Each row is a point. Examples show where two turns around zero, p and q, send a point. Where does a point land after both, in the order given? Backwards means that the second turn is done in reverse. Each puzzle has new turns, and all numbers are rounded.

Turn p:
[ 0.6 -0.1] -> [ 0.6 -0.2]
[-2.9  2.8] -> [-2.1  3.4]
[ 3.4 -6.8] -> [ 1.6 -7.4]
[2.8 2.5] -> [3.3 1.7]
[-3.8  1.7] -> [-3.3  2.6]
Turn q:
[-2.0 -1.0] -> [-1.3  1.8]
[-3.9  2.6] -> [1.9 4.3]
[ 5.8 -1.6] -> [-0.5 -6.0]
Where do these land?
q, then p: [ 1.0 -2.7] -> [-2.8 -0.8]
p, then q backwards: [-2.6  1.4] -> [-2.4 -1.8]
p, then q: [-1.8  5.7] -> [5.8 1.4]
p, then q: [ 3.4 -4.4] -> [-4.6 -3.1]

Turn p:
[3.9 2.7 3.7 2.3] -> [0.4 3.2 5.5 0.9]
[ 3.8 -0.1  2.7  2.8] -> [0.7 0.4 5.0 1.9]
[2.2 0.9 1.0 4.1] -> [-1.8  0.7  3.8  2.3]
[-2.3  4.3  3.2 -2.1] -> [-0.5  3.9  0.2 -4.7]
[ 0.7 -6.5 -2.8 -4.1] -> [ 4.9 -5.3 -3.8  1.2]
[-2.6  1.4 -6.1 -0.5] -> [-2.7  0.6 -5.9  1.9]
[-5.7 -2.7 -1.8 -2.5] -> [-1.0 -3.6 -4.9 -3.3]
Turn q:
[-2.7  2.7 -3.2 -0.8] -> [ 0.7  2.8 -4.1 -0.8]
[ 0.1  0.5 -6.7  1.6] -> [ 1.4 -0.4 -5.9  3.3]
[ 0.6  0.5 -2.9 -3.3] -> [ 3.6 -0.4 -2.3 -1.3]
[-0.7 -3.7  4.3  1.5] -> [-4.0 -2.5  3.4 -1.0]
[2.7 0.1 8.6 1.0] -> [-1.8  0.6  8.9 -0.2]
Where do these land?
p, then q: [-3.3  0.2 -0.7  5.6] -> [-5.1  0.3 -1.9 -3.7]
p, then q backwards: [-3.0 -1.8 -9.2 -0.5] -> [-2.5 -2.8 -8.0  4.4]
q, then p: [4.6 3.7 1.9 0.2] -> [-0.1  2.8  5.5  0.5]
q, then p backwards: [ 4.8 -0.4 -0.2  0.7] -> [ 3.9 -2.7 -0.1  0.9]
p, then q: [-5.4 -3.0  3.0  1.2] -> [-0.2 -3.8 -0.5 -5.8]
q, then p: [ 0.4  0.7  2.5 -4.4] -> [ 4.5  1.9  0.8 -1.5]
p, then q: [ 2.0  0.6  2.6 -2.9] -> [3.3 0.6 2.7 0.7]

Turn p:
[ 2.4  4.9 -2.8  1.5  0.5 -3.1] -> [ 0.2 -2.1 -5.7  0.9 -2.2 -2.6]
[ 4.8  2.9  1.0  2.6 -2.1 -4.1] -> [-1.2 -4.1 -1.6  2.0 -2.0 -5.6]
[-2.8  1.3  5.0  2.2 -2.5  4.9] -> [ 1.1 -2.3  4.7  4.3 -1.2  4.5]
[-1.2 -4.1  1.0  2.6 -1.9 -3.4] -> [-1.7 -2.9  1.8 -1.0  4.8 -1.5]
[-1.4 -5.8  6.4 -5.2 -0.7  4.1] -> [-1.1  5.5  9.2  0.9  1.4  1.6]
[-3.8  1.3 -2.0  2.2 -4.0 -1.4] -> [-3.2 -3.7 -2.2  0.9  1.8  3.2]
[-1.7  2.4 -3.4  2.8  4.2 -0.4] -> [ 4.1 -0.9 -4.9 -1.0  0.8  1.4]
[-1.2  0.2 -1.3 -7.2  4.6  2.8] -> [ 1.4  8.6 -1.0 -0.9 -1.3  2.0]
[ 5.0 -3.0 -3.8 -1.5  2.0  0.7] -> [ 0.5  2.0 -0.2 -6.1 -2.2 -3.0]
Turn q:
[-4.7  1.9  5.6 -0.1  3.2 -5.2] -> [-0.5  3.8 -7.2 -1.9 -3.9 -3.0]
[ 2.3 -2.2 -1.3 -5.9 -3.5  1.4] -> [-3.5  0.6  6.7 -0.7 -1.3  0.6]
[ 1.5  0.6 -3.6 -4.0  1.0  1.4] -> [-3.0  2.0  2.9  0.2  2.9  2.2]
[-2.5 -0.6 -3.1  6.6 -2.6  3.8] -> [ 2.2 -7.3 -1.6  3.4  0.9  2.8]
[ 2.5 -2.5 -2.6 -0.3 -0.4 -1.3] -> [ 0.3 -1.1  2.5 -3.2  1.7  1.0]
[-0.8 -0.5  7.3 -1.9  5.4 -1.8] -> [-1.0  4.4 -3.6 -1.1 -0.8 -7.4]
[ 1.6  3.3 -2.3  5.6 -3.1  1.7] -> [ 5.6 -2.5  0.2  3.2  0.5  3.9]
Where do these land?
q, then p: [ 1.3  2.2  4.0  1.9  0.6 -0.6] -> [-1.1 -2.2 -2.3 -0.2 -2.0 -3.4]
q, then p backwards: [ 2.3 -1.8  2.3 -2.8 -1.7  2.5] -> [ 3.0 -1.7  3.9 -0.9 -1.6  0.2]
p, then q backwards: [-2.7  2.5 -5.4 -0.7  1.0  2.5] -> [-3.4  3.0 -2.4  1.4 -0.3 -4.7]
p, then q: [-7.5  1.5  4.7  6.8 -0.9 -2.2] -> [ 2.2 -5.5 -1.9 -0.8  7.5 -6.2]
q, then p: [ 3.9 -1.2 -5.6  1.6 -1.9 -1.8] -> [ 2.6  4.5  4.8 -0.3 -2.6 -0.5]
p, then q backwards: [ 0.8 -5.4 -1.3 -1.8  5.1  4.7] -> [ 6.5  0.9 -0.5 -1.2 -0.5 -6.1]
q, then p: [ 1.8  2.2  1.3 -4.9 -2.4 -5.0] -> [-3.4  0.8 -0.2  5.6 -4.4  1.6]
